Each row is a point. The points of each table are mixes of a few directions, plus a little noise. Count the directions of each table, and those that both share. Where both have some left over, give the other angles between the two spaces (their principal angles), to ten degrees, smallest first.

First, 5 rows:
[[ -2  -2]
 [ 18  16]
 [ 48  44]
 [-23 -21]
 [-42 -38]]
Second:
[[ 23 -36]
 [ 29 -46]
 [-23  35]
 [-22  35]
 [ 15 -24]
 [-22  36]]
Directions: first 1, second 1, shared 0; angles 80

First, 9 rows:
[[ 16 -19   6 -24 -37  -6]
 [ -7  -6  28 -37  14   1]
 [ -5   5  10 -19  10   6]
 [ 17   9   2 -45 -21 -24]
 [-11  12 -24  47  14  28]
 [ -6  -3  -6  48  18 -20]
 [  0  -9  13  -4   4 -14]
 [ -7   4 -12  33  12   5]
 [  4   7 -16   1 -15  23]]
Second:
[[-15 -17  56 -60  28   2]
 [ -2  19 -17  11   5  10]
 [ -3   2   4  10  15 -23]
 [  1  14 -19   9  -4  16]
 [ 10 -20   6  -5 -24 -14]
 [ -5   1 -17  36   2  19]
 [ 11   0 -12   1 -21  -9]]
Directions: first 4, second 4, shared 4

First:
[[ 10 -17  13 -16  12  -4   3 -21 -10 -16  -7]
 [ 23  11  -8  -2   2  18  22   2   8  24  20]
 [-43  26 -19  35 -26  -9 -27  44  14  14  -5]
 [-30   3  -2  16 -12 -15 -25  16  -1  -9 -14]
 [ 17   1  -1  -7   5  11  14  -6   1   9  10]
 [ 15   5  -5  -3   2  13  15  -1   5  14  14]
 [ 36 -34  24 -37  29   1  17 -50 -20 -28  -6]
 [ 11  36 -26  18 -12  26  20  31  23  48  32]
 [-60  18 -12  37 -27 -24 -44  43   7  -4 -22]
 [ 27 -39  29 -38  28  -8  10 -52 -24 -39 -14]
 [ -7  -8   6  -3   1  -8  -8  -6  -6 -14 -10]]
Second, 10 rows:
[[ -2 -22  -6  -3  16 -14   1 -15  12 -35  25]
 [ 19 -27  58 -35  -5  -5  10 -12 -12  -7 -32]
 [  2  34 -29  12  -2  20  -8  25  -9  48 -15]
 [-26  58 -26  56 -31  27  28 -53 -12  -8  34]
 [ -5   5 -32   5  20  -1 -20  -7 -17  -2 -13]
 [ 20 -20  42 -21 -15  -1  25  14  24   4  17]
 [-19 -14   8  -2   4 -19 -22  -9 -15 -26 -25]
 [ -7 -15 -15   5   6 -15  -3  22  33 -14  36]
 [ 16   4 -13  -2   8  11  13  -4   5  10  18]
 [  3  -2  11 -17   0  -3 -24  38 -10  31 -45]]
Directions: first 2, second 5, shared 2

First:
[[-12   5   2   7 -11   4 -12  -7   2  -4   9 -19 -13  -4 -13  -5  19   3]
 [ 18  -3  -7  -3   5   7  39   8  -1  -9   8  20  15  19   5 -28 -55  -7]
 [ 16 -10   3 -15  26 -16  -6  11  -3  21 -31  30  21  -8  29  41   3  -1]
 [-13   6   1   8 -14   6  -8  -8   3  -8  13 -21 -15  -2 -16 -12  14   3]
 [ -9   3   2   5  -7   2 -11  -5   1  -2   5 -14 -10  -4  -9  -2  16   3]
 [  2   0  -1   1  -1   2   6   0   0  -3   4   1   0   3  -1  -7  -8  -1]
 [  8  -8   6 -13  22 -17 -21   7  -3  24 -31  19  13 -14  24  49  25   2]
 [ -8   7  -4  10 -17  13  12  -7   3 -18  23 -17 -12  10 -19 -35 -14   0]]
Second (8 x 18):
[[-13 -10   4   1   0  10  -2   9   5  -8 -17 -18  -8  -1  -9 -19   3  -9]
 [ 30  16 -24  41  42   9 -10 -21   0 -12  11  -4 -10   0   0   1   9 -23]
 [ 10 -16  -1 -12 -17 -13 -10   5  -5   8   9  15  22 -11  10  -2  -5  28]
 [-15   6  -1   0  -3  -6   4   2   0 -15  -6  -6  -7  13 -11   6   1 -16]
 [  5  -9  32 -41 -60   7   3  15  -2   8  11  19   8 -11  -4   1   1  29]
 [ -9   0  -4  10  20   3   3  -1   4   2 -10 -11  -5   2   1  -6  -2  -8]
 [ -8  19  -5  23  49  11  14 -15   6  12  -7 -12 -22   6   7   5  -2 -22]
 [  3  -6   3 -21 -30 -20  -4   5  -7   1  13  19  19   0   3  13  -5  20]]
Directions: first 2, second 5, shared 0; angles 50, 90

First (9 x 32):
[[ 10  -3  -3   3   8  -4   5   0  16   8   5   4 -10   5   3  -5  -6 -17
  -12  -5   1  10 -15  -6   8  13   6  15  16  -4  -1  10]
 [  9 -26  -6   0 -18 -17  15  21  24  57  -4  16 -27  28 -17  34   4 -19
  -12 -19   6  47 -23 -20  -3  20  31  -2  36 -28  16  47]
 [  9  10   5   8   4  20   7 -39 -11 -25   1   6  15 -23  18 -16 -12   3
   24   3  -3 -31   6   7   8   3 -38   0 -33  15  -4 -27]
 [  8  18  -4  -7   8  12  12 -41 -22 -40 -18 -18  52   4   2 -28 -25  15
   14  13  10 -43  26  -3  -1 -25 -26  -8 -16  14 -16 -26]
 [ 13  14  -1   0  20   5   5 -24   7 -27   0  -7  11   1   8 -32 -18 -12
  -15   8   1 -14  -6  -3  10   4  -8  18   8   7 -10 -16]
 [-28 -24   0   6  -7 -14 -32  60  -8  30  16  -4 -12   0  -1  26  23   8
   24 -13  10  15   2   4  -8 -11  17   6  -7   4  -9  25]
 [-35  -5   5 -10 -15 -11 -25  50 -19   7   0  -8 -11  -1 -15  28  35  32
   -1   7  -8  12  24  14 -23 -21  25 -25  -8  -2   9   3]
 [  2 -11   1   0 -17  -5  10   7  10  28  -2  16 -24   3  -9  25  10  -5
   -8  -7  -8  26  -9  -3  -3  14  14 -12  11 -16  20  15]
 [  9  23   4   1  18  13   2 -32   2 -39   2  -3   6 -16  12 -32 -10  -4
  -14  13 -11 -22  -1   7   9   4 -19   9  -7  12  -3 -33]]
Second:
[[  8  19  -2   7 -26  31   0  12 -10 -20  -1   7 -14 -30  38 -16  10  -9
   -4 -14  10 -31   6  19 -48 -36  -5  25  53 -23  33  -1]
 [-23   9  -7 -10  23 -19 -24  10  -9  19 -15  -5   7  11  -7 -12   0   7
   23  19  -3  -9  12   6   4  -7 -10  -6  -4  20 -15  -7]
 [  5 -10  13  15  -5   0   0   9   8  14  -4  15 -23  -3  22  13 -19  -4
  -12  -3 -14  14  -2  -9  16  27   1  10  -4  -2   3   7]
 [ 23 -24  -2   9 -11  11  22 -13  11  -9  46 -13  10  -2 -16   0   7 -14
  -20 -22  11  17 -27 -15  10  11  14  19  -4 -11  -3  18]
 [-15  -5  -9   2  15 -17 -23  14 -11  32  13 -15  13   8  -4 -30   4   4
   18  12  -5  -6   7   0   6  -2 -10  26  12  22 -19   7]
 [-14  16 -10 -18  -5  -3  -3 -15 -27   0  -9 -17  29   6 -24 -21  15  29
   13  20  -7 -22  28   9 -20 -27 -10 -21   4   6   3 -16]
 [ 22 -21  30  32 -23  10  15  10  14  17   1  27 -44 -13  44  28 -36  -5
  -36 -14 -29  32  -6 -19  24  52   5  20  -2 -13  18  18]
 [ 12   2 -12  -9   1  14  18 -14  18 -42  16  -4  10  -2 -19  11  19 -20
   -3 -21  35  -3 -26   4 -12 -21  13 -11  -5 -17   0  -2]
 [  6   1  24   8 -21   4  16  -6  -5   7 -29  21 -21  -5  17  26 -21  20
  -23   7 -33  14  21  -8  10  27  -2 -23 -15  -8  22  -8]
 [-22  19 -18 -20  48 -19 -26  15  26 -18 -28   7  -5  14 -10  15   7 -27
   34   0  39 -10 -19  17   5 -21   2 -22 -17  12 -25 -13]
 [ -6  -6 -11 -14   7 -13   5 -21 -13   4  16 -24  37  19 -44 -13  13  18
    8  13  -3   1   7  -6   9  -3   0 -16 -20  12 -16  -5]]
Directions: first 5, second 5, shared 1; angles 40, 70, 80, 90

First (10 x 32):
[[-10   3  12  21  -8   4  -3   5  11   6   6  -2 -12   0   0  -1  -5  -1
  -11 -16   7  -3   3   9   0 -15  -1   4 -12 -13  -7  -4]
 [ -9  -6  -7   3  -6  -7  20 -14  10  -6   2   3  21  10  11   4  -7   2
   21  31 -11   8   0   6  18   5  -1  -3 -17  19 -11  -1]
 [  0  -9  -4  21 -20 -29  30 -11  12 -20  -1   4  -6  -1  33  12 -10   4
   10  35  -8  10  -4   4   8   8 -11   2 -15  22 -14   4]
 [  4   7   7  -3   7  13 -22  14  -7  11   0  -4 -15  -6 -16  -5   8  -3
  -19 -34  10  -9   1  -3 -14 -10   2   1  12 -20   9  -1]
 [ -9   2  -8 -27  17  24  -8  -8  -3  12   1   0  42  16 -26  -9   3  -2
   21   5  -5   1   5   1  16   2  13  -6  -3   3   5  -5]
 [  1   4  -2 -16  11  15 -13   3  -8   9  -1  -1  10   3 -18  -6   5  -2
    1 -12   2  -4   2  -3  -1  -1   6  -1  10  -7   8  -3]
 [ 18   1  -1  -4   1  -8  -6   9 -12  -6  -7   0 -24 -14   6   4   6   2
  -15 -10   3  -3  -4 -11 -21   7  -4   1  19  -4   9   6]
 [ 15   1  -6 -19  10   0 -10   5 -16  -1  -7   1  -3  -7  -7  -1   9   0
   -4  -4   0  -3  -2 -12 -13  11   1  -2  21   0  11   5]
 [ -8   8   8  -9  12  28 -26   9  -1  21   5  -5   6   5 -29 -11   4  -5
  -10 -34   9  -8   6   3  -1 -15  10  -1   4 -23   8  -7]
 [  1 -11  -2  34 -29 -40  39 -12  15 -27   0   4 -18  -6  46  17 -13   6
    5  40  -9  12  -7   6   5   8 -17   5 -19  24 -18   7]]
Second:
[[ -5   1   6  14  12  -2   2  25  19  -1  -1  -7  -4  -1 -15   9   7  -8
   10 -28  -5   3 -11   5  27  -3 -10  -2  12 -16   0  -9]
 [ -4   5  14   2   5  29  -1  18 -17  10  18   1  32   4   7  32   3 -20
    9  12 -13  -1  -1   0  -5   3 -27  -7   7 -15 -28 -18]
 [ -1   1  -8   0  -4  -2  -2  -3   0   0  -5   0  -6  -4   7  -7  -1   2
    2  -6   6   3   4   3  -2  -1   4   0   0   1   4   0]
 [  0  -2 -18   1  -6  -9  -6  -7  -1   0 -13   2 -16 -11  14 -14   0   4
    6 -10   9   7  11   7  -5   1  12   1  -4   5   9   1]
 [ 12 -17 -10  -1   1 -22  -7  -7 -30   9  -1  12  -8 -11  10   9   5  -2
    1  30 -18  10  20   3 -29  19  17  -7 -24  19   7   9]
 [ -2   2  12  -2   4  16   2   3  15  -9   2  -6   7   9  -9   3   6   3
   10  -4   2 -14 -19  -7  18  -6 -10  13  14  -7 -15  -3]
 [  1  -9  -4   7   8  -2  -6  10   6  -3  -7  -2  -9  -6  -1   6  14  -2
   22 -10  -6  -1  -5   3  13   4   0   8   5  -3  -7  -5]
 [ -1  19   9 -21 -20  -8  19 -37   7  -6   6  -1   4  19 -11 -38 -34  24
  -60  16  25  -7  -1 -14 -16 -16  14  -7  -9  16  30  26]]
Directions: first 3, second 5, shared 0; angles 50, 70, 90

First (10 x 32):
[[ 15 -15   8  20 -19   0  11  -8   0  20  29   8   5   5  -3 -10  -2 -18
  -13  -1  -3  12  -4  -4  -5   7 -20 -14 -17  21 -21 -17]
 [-12 -12   1  -5   4   2  -9   6   1 -20  -8  -5  -5   5  -3   1   3  15
    8 -13   5  -8  -2 -14  -8  -5  13  12  11 -10  18  -6]
 [-26  14 -41  -2  11  14 -13  -9  -7  -2 -16  -5  -6 -20  22  18   3   0
  -14  -9 -11 -11   2  17  19 -14  19   0  16 -35  24  -6]
 [ -9  -6   1 -13  28  -6 -19  16   5  -9 -17  -7 -13  -1 -13   0  -1  12
   19  -2  11 -16   3   2  -5  -6  21  17  23 -16  14   7]
 [ 21  24   6   4 -34   1  32 -27  -2  15  17  11  25   1  18   5   2 -19
  -23  27 -13  23  -5  14  13  10 -34 -26 -38  38 -26   8]
 [-14 -10  -6 -11  10   1 -12  -3   5 -15  -8  -6  -5   1   1   7   5   7
    2  -1   4 -13  -6   4   0 -11  14   7  13  -5  21  -7]
 [ 22 -21  30   2  18 -19  -6  17  12  22  15   2  -9  10 -32 -19  -8 -10
   18  13  16  -3   0   5 -15   6  -5   3   5  22 -24   3]
 [ -4  15  -9   0 -28  10  17 -21  -6 -13   0   3  16  -1  24  11   7   1
  -18   2 -12  11  -5  -2  10   0 -11 -10 -18   8   6  -2]
 [ 19   2  18  13 -11  -5  13  10  -3  13  12   7   3   6 -11 -15  -6  -4
    5  -3   0  14   7 -15  -9  16 -16  -3 -14   9 -26   7]
 [-12  10  -8  -8  20   1 -13  18  -4 -11 -24  -6 -11  -6  -3   2  -2  16
   15 -12   3  -9  10  -6   0  -2  20  16  19 -31  13  13]]
Second, 9 rows:
[[  1 -12  20 -12 -14  -6   7  -7  19 -12   7   4  -1   5 -10  -9   2   5
   18  16  21  -5 -12 -10  -7   5  -1  16   6  22   9  -9]
 [-16 -54 -23  30  -1  15 -14   0 -11  -8  21  -9  -5  17   5   8   5  -8
  -38 -54 -26  -4  -7 -15 -13 -21   8 -21 -15  -7  14 -44]
 [  1  22   6 -20  12  -9  -9 -12  -3   5 -11   1   9 -10   5   6   6   3
    5  35  12  -1   1  26  11  -3  -3   2  21   1   0  14]
 [  1  -9  -8   9   8   2   4  11  -6  -5  -4  -6   1  14   1   4  -5  -3
  -17 -29 -23   6   6  -4  -9  -5   1 -11 -29   2  -6   5]
 [-10   7   0 -26  25 -15  -8  -5  10  -3 -19  -1   0  -4  -3  -5  -4   2
   11  14  15  -2   2  22  -3  -3   9  23  14   0   5   8]
 [ 10  15   5   3  -5   2   2   2  -6   8   1   1   4  -4   2   6   3   0
    1  13  -2   0   2   2  10   3  -7 -12   1  -1  -7  11]
 [  6  60   5  -9 -29   0  25 -13 -10   3 -13  16  17 -20  17  -9  -2   9
   15  24  10  25  12  -7  13  28 -20  15   1 -11 -16  27]
 [ 14  10   6   8  -6   4   6   7  -9   5   2  -2   5   5   2   9   2  -1
   -6   4 -13   2   2  -2   7   1  -9 -22 -13   5 -10  14]
 [ -8 -36 -11  15   9   6 -12  17  16   8  14  -4 -30  -3 -20  -9  -8  -7
   10 -22   7 -22  -6 -12  -7  -5  22   9  13 -11  13 -26]]
Directions: first 5, second 6, shared 3; angles 40, 60

First:
[[-15   3  22 -14   5 -18 -30  18  -3 -21   9  -3   0 -16 -26   3   2  14
   -5  10   8   7   0  12  -1 -18  32 -11  10  23  -3 -15]
 [  2  -7  32  -2  15 -16 -42  -5 -11 -10  12  -1  -7 -12 -28  24  20  11
  -13   5  28  14   2  -1 -19 -27  41  -9  14  15 -26 -12]
 [ 21  -7  -1  -8  -2 -12   6 -34  16  32   4 -31  -1  18  37 -28 -21 -41
  -14  22 -17  38   1  -7 -16   8 -38  10   1 -10   3   3]
 [-45  -1  -1  25  20  25  41  18  -8 -33  -6  21  23 -22  -3  28 -16  29
    8  -7  10 -44  -9   6  38  18  10   3  -1   9  10 -18]
 [-26  -4  22   6  18   3   9  29  -7 -37 -17  15   4 -12 -16  15  -8  34
   -3 -13   9 -32  -6   6  28  -6  25  -8  11   6   4 -17]
 [ 12  -4  -6  -9   0  11  -6 -16   1  11  -7  13 -23  -3  17   3  -3  -9
   12  22   2  14   3  12 -20   6 -15  -3  -2 -15  -5   9]
 [ 31   1 -11 -13 -17  -5   2  -3  10  23 -16  -9 -15  27  19 -32  -2 -18
    1  -7 -21  12   3  -7  -7   1 -28   1  -4 -23  10  19]
 [ 21  -3 -17  12  -9  10  20 -16   1  23  -6  -3   2  21  16  -5   7 -13
    0 -17  -8  -4   0 -18  -1   9 -22   9  -8 -20   0  16]
 [-14  22 -26  -4 -23   2 -17  31  -8 -11  21  18   7 -19 -39   7  26  19
   22 -11   1 -15   3  11   1  -1  24  -7 -14  21   5   8]
 [ 14  -2 -14   8  -7   1  19 -21   8  26   6 -18  11  17  22 -14  -5 -26
   -7  -3 -12  11   1 -16  -2  11 -27  13  -6  -9   3   8]]
Second:
[[-33  18  15  -6   9  -6 -13  -4  13 -13  11 -30  32  -5   7  -4  -8   5
  -13   9  13  10  -7  27   9  -6   8   8  11  27   6 -25]
 [ 28 -21  25 -27   3 -20 -11  14  -1  -4 -29  13 -47   5   2 -22 -19  -4
    0  17 -19  13   5  -6 -10 -10  -5 -19  10 -21   1   6]
 [ 43 -11 -21  12 -18   5   7  -5 -15  24  -3  19 -22  17 -10   3  27  -9
    8 -24  -9  -8   8 -35 -13   1  -4  -2 -13 -27 -12  29]
 [-60  25 -12  17  11  19  14  -8   8 -18  28 -17  55 -23   6  21  -6  11
    1   8  23 -10 -10  32  21  15   5  19  -2  36   9 -26]
 [  1 -10   7  -8   6  -3   3   8  -2  -7 -10  12 -17  -6   1  -5 -13   2
    5  12  -7   1   2   2   1   2  -4  -9   3  -7   3  -1]
 [-48  18 -13  17   8  19  17  -5   4 -15  22  -6  42 -22   5  20  -5  11
    4   7  17 -13  -9  24  18  16   3  14  -3  26   7 -20]
 [ 21 -12 -14   6  -6   7  12   2 -11  10  -7  23 -22   2  -4   5   6  -2
   11  -6  -9  -8   4 -19  -6   7  -6  -5  -9 -18  -6  18]
 [ 48  -7  11 -10 -14 -22 -29  -5   2  24 -11 -14 -21  33  -7 -23  22 -13
  -14 -24  -7  19   6 -24 -20 -24   3  -7   5 -19  -9  18]]
Directions: first 6, second 3, shared 2; angles 40

First:
[[ -5  -3  -4   3   7  10  -1   1 -10  14  -5   9   5  -5  -7   6  -3  -2
    0  -3  -9   3  -5  -3  -8 -12  -4  -4   7  -8   2  10]
 [ -8   1   9  -6   5 -27 -11  -3   9 -28   3 -14   0  -2  12 -14   5  -1
    0   7  21   3  12   8  10   2   8   4   6   8  -5 -24]
 [ 17  -2 -18  13 -10  56  22   7 -22  60  -7  32   1   4 -27  30 -11   3
    0 -14 -43  -7 -23 -16 -22  -5 -14  -8 -11 -16  10  49]
 [ 10   9  19  -9 -16 -52 -19   9  -2 -56  15 -17  -7  17   9 -15  13   0
    0  31  45 -11  31  14  30  25  48  12  -9  35  -4 -50]
 [ 18   5   0  -2 -19   7  18  -5  27  -2   7 -14 -14  12  10  -4   1   8
    1  -8  -3  -7  -4  -1   7  29 -11   6 -24   9   0   4]
 [-10  -6 -11   5  13  29  10  -7   4  32 -10   8   6 -13  -3   7  -8   0
    0 -20 -26   9 -19  -7 -19 -18 -32  -8   8 -23   1  29]
 [ -6   1   8  -7   2 -22  -4  -7  22 -26   4 -20  -3  -1  18 -16   5   1
    0   1  17   4   7   7  10   8  -3   5   0   6  -5 -19]
 [-10   1  11  -5   6 -35 -20   4  -9 -32   3  -7   4  -1   4 -10   7  -5
    0  18  27   1  18   9  12  -4  25   3  11  12  -4 -31]
 [ -7  -6 -13   8  12  33   5   1 -18  40 -11  22   9 -11 -16  16  -9  -3
    0 -12 -28   5 -17  -9 -21 -24 -17 -10  12 -22   5  31]]
Second, 11 rows:
[[ -3  -2   1  15  12 -22 -24  -9  26  -3  27   0   2   8 -11  -6  10  -6
  -14   3   8   6 -28  16  -8   8 -17  -3   0 -21 -21   4]
 [  7 -18   0  -6 -18  30  21  20 -35  11 -34   0   9 -17   8   1 -19   3
   17   0 -15  -6  38 -31   1  -8  17   6   5  11  19  -1]
 [-22   8   5   5  33 -51 -34  -9  16 -23  23  11   1  12 -22   0   7  -6
   -8  14  12  -4 -30  34 -11 -16   1  -2   7  -3 -21  -9]
 [  6  12  -5  -9 -14  33  16 -10 -39  17 -20  24 -16  -4  -1  12  -9  15
    2 -16 -19 -10   3  -8  -9  11   1   9 -15   9  28  14]
 [  2  10   0 -20  -9  18  27   5 -25  -1 -29  -1  -7  -4  14   9  -6   9
   15  -3  -5  -9  26  -8  12 -12  19   0  -1  28  24  -8]
 [  4  16   0   5  10 -20  -5 -13  54 -10  32 -24  -4  16   9  -5  27  -5
  -14   1  23  14 -26  21  14  12 -18 -11  -4 -10 -21  -2]
 [ -5  -5   2  16  15 -29 -27  -5  35  -7  31  -7   7   8 -10  -9  11 -10
  -12   7  13   9 -25  15  -5   4 -15  -4   4 -22 -28   0]
 [  2  -5  -1 -19 -17  30  29  14 -46   6 -43   5  -1 -15   9   8 -20   8
   21  -2 -15 -12  41 -25   5 -15  25   6   3  27  30  -6]
 [  8 -15  -1 -10 -22  35  27  18 -36  12 -36  -1   5 -17  12   2 -18   3
   18  -4 -16  -6  40 -33   5  -6  17   6   4  13  24  -1]
 [ -1  10   0   3   7 -12  -7  -9  19  -5  16  -4  -4   8  -1  -1  10  -2
   -7   0  10   4 -16  13   3   5  -7  -3  -2  -4  -9   0]
 [  3 -12   0  22   5 -12 -22  -4  31   5  31  -6   8   3  -8 -12   9 -11
  -14   1   6  13 -24   4  -8  15 -23  -2   0 -32 -26   9]]
Directions: first 3, second 4, shared 0; angles 30, 40, 70

First, 11 rows:
[[ 26   5  -2 -24  -3  -4   4  -1  -7   8   1  26  -1   5 -16  18  11 -14
    6 -36   0  -5  -5 -24 -20  31  11   4 -11 -26  23   9]
 [-24 -12  -8  10 -23  -8  -5 -12  13   4  14   1  17 -17  27 -15 -21  11
    0  38   2   5  19   0   9  -9 -21 -20  11  15 -25 -22]
 [  3  16  -3   5  21   9   6  36  11 -14 -17 -29 -18  13   4   0  -4   2
  -16   9 -19   7   7  29  30 -33  18  33 -13   4   3  20]
 [-22 -13   8  23  -9  -7 -16 -17   3   7   5 -34  20 -27   1 -24  15   6
   13  38   6   9  19   6   7 -19 -18 -14  20  30 -39 -13]
 [  0  -3  -6   4   4   4  -1  12   7   3 -10  -9  -2 -17  13  -2  -2   3
  -17  31  -6  16  29  14  22 -34   4  12   6  10 -28  10]
 [ 36   8  -7 -33   0   3  10   3 -12   7  -2  60  -3  15  -9  32  -7 -14
  -10 -53   5 -12  -5 -28 -32  33  15   2 -13 -34  31  16]
 [ -4   7   5   6  13  10   5   2  -8 -15  -1  10  -7  29  -1   4 -17   5
   -3 -28   7 -19 -29   8 -13   5   1  -4  -3   1  24   0]
 [ 33  23   0 -13  21  10  -2  27  -6  -3 -14  22  14  28 -14  17  -1 -17
  -10 -57  -2 -20  13  -6 -30  -4  17  16 -12  -2  18  30]
 [-16 -16   4   8  -9  -6   0 -21  -1   5   6 -17 -11 -22  -1 -10  14   8
    9  33   4  15  -9   2  17   3  -8  -8  10   0 -14 -15]
 [-21   7   1   6 -20 -16  -5  -3  17  -8  21 -27  15  13   1 -19  -5  -1
   30  -2 -10 -13 -16  -7   0  28 -14 -12 -12   3  21 -28]
 [-11 -21   9   8   5   5   4 -27 -17   4  -3  -2 -24 -20  -5   0  14  13
   -2  25  15  15 -21   7  10  -2  -3  -9  18  -2 -14  -6]]
Second:
[[ 17  16   0 -31   1  -7  25 -10 -21  14   4 -24 -22  -2 -18  29  34 -39
    5   9   0  12 -36 -20   8  22  34   0 -20 -34  11  17]
 [ 12  14  13 -12  -4  -5  12  -4  -9  -1  -6  -3  -9  -7   2   6  22   4
   -2   3   0   6   0  -3   3  27  11   5   2  -1  14   4]
 [-21 -25 -15  28   1   7 -25   7  20  -4   7  18  24   7   7 -21 -41  15
    1  -7   2 -11  20   8  -9 -38 -30  -9   9  18 -23 -14]
 [ -3 -10   3   1 -17  -6  -5 -15   3   5   8  21  13 -12   8  -7  -3  12
    5   3   8  -1  13 -12 -10  18 -17 -14  12   6  -4 -15]
 [ -2  -1  17  20  -9   1 -13   1  12 -15 -10  26  12  -6  23 -25  -9  48
   -7  -4   2  -5  40  17  -6  16 -23   6  25  36   6 -14]
 [-13 -20 -31  -5   4  -1  -5  -6  -1  19  20  -9   6   5 -22  14 -16 -45
   12   3   3   0 -31 -21  -5 -33   3 -20 -21 -31 -23   1]
 [ 19  28  10 -17  20   3  23  17 -15  -6 -16 -37 -31  12 -12  20  32 -19
   -9   1 -11   9 -23  10  21   4  38  26 -19 -15  20  27]
 [ -6  -4   3  19   4   7 -13  11  11 -13  -7  10   9   5  10 -17 -18  24
   -6  -7  -3  -6  21  19  -1 -14 -16   7  11  22  -3  -5]]
Directions: first 6, second 3, shared 1; angles 30, 90
